Each row of a before or after table is a point. The points were changed in one or more steps. Then noise was added and the rows were shuffled. The steps act on how far a point lies along the listed directions, d1 being the first. What was done? A step turns or swaps two directions, mirrors them in a line or flattens them onto one, adds a multiple of one to another, or multiplies one. Angles are multiples of 10 degrees, from the lower direction toward the higher: turns from -170 to 170, lines from 10 to 170 but not 90. Use the fewest steps. Two steps may share a direction if one is a turn and the other turns, adds or multiplies; they go together, in the order done. Otherwise the lowest direction goes first.
In the rows, 128 means zero.

Directions:
(1): [145  67 135]
(2): [185 141 102]
Before (11 x 3)
[[136 202 119]
 [ 81  93 165]
 [ 73 200 129]
 [ 62 145 165]
 [162 166 110]
 [ 76 114 145]
 [137 203  86]
 [144  84 115]
 [167 148 105]
 [136 127 138]
 [ 89 135 136]]
After (11 x 3)
[[ 91  51 136]
 [129 135 138]
 [201 102 118]
 [ 89 100 154]
 [166  48 125]
 [185 156 108]
 [ 84 116 146]
 [114  63 159]
 [162 113 111]
 [178 130 100]
 [105 169 112]]
Steps: turn d1 and d2 by 170 degrees

Directions:
(1): [140  90 116 210 114 149  89 146]
(2): [117 102 130  81 104 128  96 207]
(3): [152  98 115 114  79 186 185 121]
Before (8 x 8)
[[129 119 115  46  98 157 174 136]
 [105 118 117 153 147 121  66 166]
 [146  79 105 183 104 156 157 122]
 [120 148 136  87 112 137 119 151]
 [123 189 142  93 175  95 167 119]
 [117 140 107 173 137 110  80 157]
 [172  70  92 159  74 217 206 123]
 [126 124 125 142 118 122  80 166]]
After (8 x 8)
[[135 134 128 222 159 127 114 150]
 [ 95 178 127  98 159  90 105 152]
 [ 92 171 132  88 169  87 106 120]
 [140 158 124 150 125 145 136  90]
 [170  69  92  69  53 230 234 158]
 [119 170 135  92 139  94 122 120]
 [128  91 116  66  86 147 177 166]
 [157 110 109 161 106 182 188  65]]
Steps: turn d1 and d2 by 140 degrees; multiply d3 by 1.3

Directions:
(1): [127 118 100 115 229  78 119  98 133 137 139 164]
(2): [139 172 136 121 110 129 123 134 198 185  83 188]
Before (8 x 12)
[[127 115 142 145  94 139 138 139  95 102 152 114]
 [131 146 136 117 132 114 128 130 172 165 110 165]
 [127 131 116 124 134 136 125 129 125 132 132 132]
 [127 133 139 134  78 143 128 148 122 133 121 109]
 [135 140 114 126 134 128 144 129 132 137 135 126]
 [113 125 155 135 101 136 141 134  97  98 136  74]
 [132 102 122 125 143 116 112 127 120 126 124 143]
 [124 121  88 109 243  55 111 104 156 138 138 182]]
After (8 x 12)
[[135 139 113 126 137 130 145 133 129 134 135 126]
 [133  98 126 125 138 115 113 127 115 121 126 139]
 [129 140 130 115 152 105 128 127 166 161 114 165]
 [117 132 162 134  86 142 141 140 109 105 127  79]
 [127 132 118 123 134 137 123 128 126 130 133 130]
 [126 119 146 147  81 143 135 141 105 107 145 119]
 [127 139 137 132  78 141 127 148 132 141 112 122]
 [120 104  86 112 251  58 111 101 125 113 155 157]]
Steps: turn d1 and d2 by -20 degrees
